Each row is a point. The ring and each string are closed loops that go straight from each point to the next, and from the last back to the first. Before rounding, they use only three directions, however many columns there are. Count how often each string passes through the ring. Passing back the other way cancels.
(in the rows, 128 means zero)

Ring (7 x 4):
[[189 138 160 116]
 [181 164 157 127]
 [141 164 135 134]
 [115 147 118 128]
 [105 107 118 129]
 [135  83 143 135]
 [164  99 155 125]]
String (18 x 4):
[[151 121 140 120]
 [170 112 147 108]
 [189 122 154 102]
 [174 145 139  98]
 [157 134 144 123]
 [178 133 164 136]
 [216 164 173 115]
 [213 174 160  99]
 [206 148 175 126]
 [183 129 167 134]
 [207 124 175 118]
 [200 114 163 103]
 [166 119 143 106]
 [150 118 144 127]
 [144  92 156 149]
 [137  53 156 147]
 [137  56 163 162]
 [145  92 153 143]]
Times through: 1
String, 13 rows:
[[198 147 175 136]
 [209 189 161 109]
 [180 186 145 113]
 [158 175 155 152]
 [139 146 152 162]
 [143 136 140 134]
 [145 156 128 113]
 [150 181 135 128]
 [175 184 165 153]
 [181 152 174 155]
 [165 135 156 136]
 [159 139 142 119]
 [177 132 165 138]]
Times through: 1

Ring:
[[136 158  99  86 137 168  98 144 109]
 [131 146  92  88 147 176 107 113  61]
 [118 119 123  95 136 153 133 131  60]
 [110 116 156 103 121 126 149 159 103]
 [110 134 171 107 111 108 148 180 158]
 [118 148 165 103 108 112 134 195 186]
 [131 159 137  91 115 135 109 196 182]]
String:
[[136 137  77  80 151 192  98 115  38]
 [131 158  69  90 162 191 101  66  25]
 [125 159  93  97 151 169 113  85  61]
 [128 144 117  91 132 155 114 149 106]
 [123 149 118  97 135 151 120 130 100]
 [126 169  86  98 155 173 109  70  58]
 [135 166  75  88 154 185  95  92  63]
 [142 152  83  78 142 185  88 145  88]
 [137 141 102  81 133 170  99 165 103]
 [130 140 115  88 131 158 112 157 104]
 [121 148 118  99 137 151 123 121  91]
 [124 150  87  96 156 176 115  74  34]
 [126 135  82  90 157 185 114  79  11]
 [125 119  97  88 147 177 120 113  26]
 [117 124 105  97 149 166 131  92  24]
 [112 141 113 106 149 154 137  74  42]
 [117 137 128 100 134 145 132 127  88]
 [119 113 144  94 121 139 136 176 103]
 [114  98 156  95 117 131 146 186  98]
 [114  95 163  95 112 126 149 198 108]
 [118 111 155  95 115 130 140 192 120]
 [117 130 140  99 125 136 135 154 107]
 [108 138 132 110 140 138 146  94  67]
 [105 118 142 109 135 134 155 109  56]
 [112 100 150  98 123 135 149 162  76]
 [117  95 146  92 121 141 142 180  80]
 [114 104 126  96 137 154 142 127  37]
 [112 137 107 105 152 160 136  67  24]
 [118 146 120 102 139 149 129 110  82]
 [126 131 120  90 132 156 120 151  90]
 [134 122 101  80 136 175 106 160  70]]
Times through: 0

Ring:
[[122 184 133 116 149 132 141 131 152 116  84 143 114 133]
 [147 143 126 133 118 122 130 143 129 124  95 144 127  81]
 [167 114 129 148 100 115 122 151 112 130 108 145 133  50]
 [179  98 140 165  89 118 115 151  97 134 116 140 133  42]
 [169 117 154 174  97 138 113 132  98 132 108 129 123  80]
 [147 153 167 171 119 157 118 112 112 126  95 120 109 134]
 [133 181 176 159 143 161 127 105 128 120  93 121  99 171]
 [125 200 177 136 168 149 139 116 147 112 101 135  96 185]
 [122 204 170 123 174 141 145 123 155 109 102 142  98 180]
 [116 202 148 112 168 135 146 127 161 111  90 145 105 162]]
String (29 x 14):
[[187  98 155 164 101 109 119 159  99 130 136 148 129  47]
 [206  63 150 184  70 108 106 162  76 139 138 143 139   8]
 [201  71 148 178  76 108 109 162  82 137 136 145 138  15]
 [188  79 136 180  68 122 106 148  82 140 113 133 139  21]
 [190  76 130 173  69 114 108 155  85 139 115 139 142  11]
 [176  94 124 161  80 117 114 151  98 136 105 139 139  27]
 [140 149 129 145 112 140 125 126 124 127  81 131 123  97]
 [151 147 149 143 127 127 129 139 126 122 107 142 118 102]
 [159 135 139 134 124 111 132 154 127 123 115 152 126  75]
 [138 161 129 117 138 117 139 147 144 118  98 151 122  99]
 [ 81 237 117  92 173 153 152 107 182 109  45 134 105 185]
 [ 91 232 132  90 183 141 155 119 182 106  67 144 102 185]
 [144 170 154 114 161 109 146 154 150 112 122 161 113 120]
 [113 215 154  98 187 126 155 135 173 105 100 154 101 174]
 [ 91 241 151 101 190 152 154 110 179 105  72 138  94 211]
 [107 213 151 118 168 151 144 113 161 111  78 134 100 183]
 [136 172 153 136 143 137 134 128 137 118  97 138 110 135]
 [148 164 157 119 157 109 144 155 145 113 125 160 114 116]
 [105 218 141  97 180 133 153 129 174 107  84 149 104 172]
 [ 90 229 128  99 172 151 150 110 176 109  57 136 103 184]
 [ 83 229 116 104 160 162 146 100 173 113  39 126 106 182]
 [122 174 111 111 135 127 140 135 151 119  73 144 123 105]
 [152 133 119 130 114 113 131 152 128 125  98 149 132  62]
 [153 122 108 141  93 123 122 143 118 131  83 139 137  48]
 [150 136 131 150 107 134 122 132 118 128  89 133 125  83]
 [157 125 132 158  97 135 118 133 109 131  92 131 128  72]
 [189  75 130 180  63 122 105 148  81 141 109 133 141  14]
 [147 144 143 159 109 146 120 121 115 128  87 125 119 104]
 [158 136 151 155 116 131 123 136 115 126 107 137 120  94]]
Times through: 3

Ring, 6 rows:
[[151 141 131 137 117 117 103 112 105 174 108 203 114 159]
 [134 170 136 151 142 141  71 106  83 161 112 195 109 166]
 [ 97 177 120 123 167 128  68 107 124 111 101 153 137 140]
 [ 96 138 108  93 152 113 115 125 160  92 101 109 150 104]
 [133  83 111  87 110 119 176 149 155 119 117  91 132  84]
 [159  92 121 109  94 106 159 134 135 163 113 159 120 121]]
String:
[[116  79 102  69 119 109 182 153 180  94 112  65 147  66]
 [148  52 112  83  92 132 212 168 150 125 131  62 120  64]
 [175  27 121  93  69 151 238 181 124 152 147  59  98  61]
 [162  45 113  83  77 114 217 163 155 144 125  92 121  75]
 [137  92 107  84 105  81 161 132 176 132  98 141 146 106]
 [132 125 118 110 124 111 125 124 137 138 106 152 131 126]
 [162  94 127 120  97 131 158 140 112 166 124 145 107 120]
 [176  90 130 124  84 121 161 136 110 185 121 172 103 131]
 [166 122 127 127  97  92 122 111 124 187 101 222 120 160]
 [180 106 142 148  92 152 142 135  70 197 134 175  84 144]
 [145 127 129 129 119 132 121 125 106 157 117 162 112 136]
 [161 123 139 145 111 156 126 131  75 176 130 163  92 141]
 [168 140 150 169 115 175 104 126  41 195 137 184  75 161]
 [137 145 131 137 131 138 101 119  97 154 116 168 111 145]
 [141 161 142 159 138 166  83 118  61 165 127 174  93 157]
 [117 191 138 158 163 161  50 104  69 145 116 179 107 166]
 [132 153 138 149 143 172  95 126  70 147 130 142  98 139]
 [134 132 129 129 131 149 118 130 100 142 123 136 110 126]
 [104 157 115 111 153 111  90 112 142 113  98 150 143 131]
 [ 61 186 100  89 187  87  61  98 184  65  77 137 177 124]
 [ 79 149 104  88 167 112 103 122 169  73  97  98 159 100]
 [ 85 130 100  77 156 105 125 130 182  72  97  86 162  88]
 [ 89 119  96  68 147  90 137 131 197  74  93  89 168  84]]
Times through: 0

Ring:
[[100 131 177 104 141 128 107 157 117  46 138  91 114 134]
 [150 134 132 132 140 109 143 112 113 104 128 151 120 127]
 [173 137 112 167 126 103 161  97 112 179 114 184 136 118]
 [157 133 125 178 119 108 151 109 108 205 107 182 154 114]
 [117 135 162 162 114 125 124 148 114 169 115 130 148 118]
 [ 94 138 184 130 120 135 106 172 122  99 130  83 122 127]]
String, 27 rows:
[[125 135 155 143 125 121 127 140 116 128 123 127 131 123]
 [109 151 173 142 108 135 118 172 134 121 132  77 105 125]
 [116 148 166 137 116 130 122 161 130 112 132  89 106 127]
 [ 88 143 191 108 126 138 101 181 130  49 142  56  98 134]
 [ 79 126 195  88 146 134  92 171 116  12 143  71 114 137]
 [ 96 118 178 103 151 123 104 147 104  46 132 113 136 133]
 [122 131 157 131 134 119 124 137 113 104 127 128 130 126]
 [131 140 151 132 129 120 131 138 122 103 131 118 113 127]
 [123 134 157 105 145 119 123 136 118  46 140 110 105 134]
 [112 122 164  88 160 117 114 134 109  12 142 114 114 138]
 [104 114 169  95 160 118 109 134 101  31 134 125 135 134]
 [115 124 161 123 142 119 119 136 107  87 127 130 137 128]
 [129 140 152 137 126 121 130 140 121 113 129 118 116 126]
 [ 96 139 183  96 137 132 105 168 126  26 146  67  96 137]
 [ 70 129 204  86 143 138  87 182 119   7 145  56 110 138]
 [ 73 126 201 102 138 136  89 178 114  41 136  73 127 133]
 [104 125 172 128 135 124 112 149 108  98 125 119 142 126]
 [120 145 162 146 114 128 125 156 126 132 127 102 116 124]
 [109 147 172 154 106 133 119 169 128 149 124  92 122 121]
 [ 98 138 181 164 105 135 112 171 119 173 115 104 147 117]
 [101 124 174 161 119 127 112 154 104 169 110 134 168 117]
 [117 127 160 151 127 121 123 139 107 147 116 141 152 120]
 [134 141 149 157 116 121 135 139 120 156 120 131 129 120]
 [132 143 150 169 108 123 135 143 121 181 116 130 134 117]
 [113 135 166 175 106 127 122 154 113 198 109 131 158 114]
 [102 129 174 159 116 129 113 158 110 164 113 124 157 118]
 [103 124 172 140 130 125 112 149 106 124 119 127 152 123]]
Times through: 5

Ring:
[[125  87 119 143 108 149 111 154  94  85  76 130 145 157]
 [124  90 132 136 106 138 113 141  85 107  90 146 130 165]
 [126 126 161 120 106 119 129 107  82 156 129 163 102 162]
 [128 159 173 112 108 112 143  86  89 178 150 159  92 147]
 [131 198 177 109 112 112 160  72 107 186 163 139  92 122]
 [132 216 169 113 114 121 168  75 122 172 159 115 104 102]
 [132 212 148 123 114 137 165  94 136 137 137  89 127  89]
 [131 190 130 133 114 150 156 116 139 106 113  77 145  90]
 [128 141 110 146 112 162 134 148 129  71  80  81 162 111]
 [126 107 107 149 110 161 119 159 113  65  69 100 161 133]]
String (23 x 14):
[[138 201 156 141 166 135 154  84 123 132 119 153 124 109]
 [136 203 151 136 147 137 157  90 128 130 123 127 127 101]
 [135 241 145 127 125 144 177  89 153 129 137  71 136  65]
 [136 203 134 144 148 151 157 106 141 102 106 102 147  88]
 [130 166 134 135 119 145 144 118 123 110 108 105 138 112]
 [124 160 118 122  68 152 148 140 133 101 113  41 149  98]
 [126 143 100 141  90 168 138 158 138  62  80  46 170  99]
 [132 125  96 167 147 175 122 161 130  35  47 102 181 115]
 [132 132 120 154 145 155 125 137 115  77  74 132 153 130]
 [123 116 120 129  79 148 127 149 109  97  97  85 144 133]
 [120  80 108 135  72 154 112 170 100  78  78  87 152 149]
 [117  51 107 132  58 151 102 180  86  79  75  95 148 168]
 [118  71 123 123  60 139 110 160  84 107  96 106 132 167]
 [122  61 132 136 100 135 100 150  70 109  85 163 126 187]
 [129  96 146 144 144 131 110 123  77 119  90 197 120 177]
 [132 143 147 140 142 135 131 110 101 122 104 161 125 142]
 [123 135 157 110  80 120 136 110  90 160 139 129 103 149]
 [125 146 188  99  91  97 140  79  72 208 168 176  72 167]
 [133 175 188 118 143 104 146  65  86 192 154 200  82 151]
 [134 172 161 134 150 126 143  89 105 145 123 168 113 133]
 [126 173 160 107  82 121 153  98 108 165 151 106 105 123]
 [128 226 186  89  76 105 177  61 115 213 195 101  81 104]
 [138 244 180 122 155 118 175  52 127 178 160 148 100  95]]
Times through: 4
